Each row is a point. Examples show where two turns around zero, p and q, send a point. Where does a point land after both, in the order given? Backwards means that the second turn is done in reverse. Each puzzle has new turns, and all numbers are rounded.

Turn p:
[-0.04  0.20  0.78] => [ 0.02 -0.56  0.58]
[ 0.14  0.38 -0.24] => [ 0.43  0.04 -0.18]
[ 0.12 -0.32 -0.11] => [-0.28  0.04 -0.22]
[-0.13 -0.19 -0.23] => [-0.14  0.28 -0.09]
[-0.09 -0.07 -0.19] => [-0.03  0.21 -0.07]
Turn q:
[0.30 0.02 0.03] => [ 0.29 -0.08 -0.05]
[-0.03  0.17  0.29] => [ 0.00 -0.20  0.27]
[-0.32 -0.30  0.48] => [-0.43 -0.48  0.01]
[-0.07  0.01 -0.28] => [-0.04  0.27 -0.09]
[0.28 0.05 0.21] => [ 0.26 -0.23  0.06]
[-0.15  0.05 -0.73] => [-0.07  0.71 -0.22]
Where do these land?
p, then q: [ 0.19 -0.18  0.26] => [-0.30 -0.06 -0.21]
q, then p: [ 0.47 -0.17  0.04] => [-0.10 -0.06 -0.49]
p, then q backwards: [-0.39  0.44  0.08] => [0.23 0.55 0.00]
q, then p: [ 0.19  0.17 -0.11] => [ 0.13 -0.22 -0.12]
p, then q backwards: [-0.46 -0.26 -0.26] => [-0.35  0.23 -0.42]

Turn p:
[-0.15  0.15 -0.55 -0.18 -0.29 -0.02] => [ 0.51 -0.09 -0.17  0.29  0.22  0.17]
[-0.18  0.08 -0.01  0.26 -0.21 -0.08] => [ 0.11  0.23 -0.21 -0.10  0.17 -0.10]
[ 0.28 -0.18  0.38 -0.07 -0.45 -0.06] => [ 0.01 -0.04  0.18 -0.60  0.13  0.22]
[ 0.10 -0.15  0.22 -0.44  0.52 -0.03] => [-0.44 -0.23  0.45  0.25 -0.15  0.08]
[ 0.45  0.71 -0.23  0.18  0.13  0.38] => [ 0.53 -0.27  0.05  0.01 -0.46 -0.62]
[ 0.04 -0.05  0.40  0.05 -0.01 -0.43] => [-0.36  0.01  0.13 -0.27  0.34 -0.13]
[ 0.12 -0.36 -0.22  0.13  0.15  0.23] => [-0.11 -0.13 -0.29  0.05 -0.35  0.22]
[-0.66 -0.21  0.02  0.07  0.16  0.01] => [-0.25  0.52 -0.14  0.36  0.09  0.16]
Turn q:
[ 0.21  0.00 -0.39  0.19 -0.15  0.01] => [ 0.02 -0.43 -0.12  0.19 -0.13 -0.02]
[ 0.04  0.61  0.27 -0.07  0.34  0.07] => [ 0.29  0.36  0.48  0.18 -0.15  0.27]
[-0.17  0.29  0.10 -0.11 -0.16  0.16] => [-0.03  0.10  0.15  0.16  0.25  0.26]
[ 0.48 -0.09 -0.09 -0.04 -0.35 -0.03] => [-0.08 -0.20 -0.43  0.09 -0.24  0.27]
[-0.28 -0.65 -0.05 -0.42  0.11 -0.02] => [-0.18 -0.04 -0.15 -0.73  0.25 -0.19]
[-0.04  0.32  0.13  0.04  0.18 -0.37] => [ 0.45  0.26  0.06  0.14 -0.02 -0.06]
[ 0.40 -0.54  0.04  0.16 -0.17  0.30] => [-0.57 -0.16 -0.32 -0.10 -0.36 -0.05]
[-0.27 -0.15 -0.16 -0.18  0.09  0.52] => [-0.37 -0.21  0.36 -0.26  0.21  0.07]
[-0.37  0.20  0.13  0.43  0.11 -0.63] => [ 0.48  0.30 -0.05  0.34  0.20 -0.55]
Where do these land?
q, then p: [ 0.04  0.13 -0.41  0.08 -0.27 -0.09] => [-0.23 -0.13 -0.35 -0.07 -0.21  0.19]
p, then q: [ 0.21  0.14 -0.16  0.59  0.18  0.09] => [ 0.35 -0.39 -0.40 -0.01  0.20 -0.05]
q, then p: [ 0.07 -0.02  0.11  0.03  0.43  0.13] => [ 0.09  0.12  0.30 -0.24  0.23  0.00]
q, then p: [-0.32  0.36 -0.27  0.20 -0.10 -0.04] => [-0.46 -0.07 -0.17 -0.18 -0.19 -0.20]
p, then q backwards: [-0.20 -0.44  0.64 -0.49 -0.41 -0.14] => [-0.32  0.22  0.29 -0.69  0.09  0.60]
q, then p: [ 0.02 -0.40 -0.01 -0.06  0.34  0.12] => [0.03 0.03 0.30 0.07 0.38 0.23]
q, then p: [ 0.02 -0.15  0.40 -0.52 -0.15 -0.41] => [ 0.47 -0.37  0.22  0.42 -0.20 -0.14]
q, then p: [ 0.15  0.38 -0.29  0.16 -0.02  0.34] => [-0.21  0.32 -0.16 -0.39 -0.22  0.14]
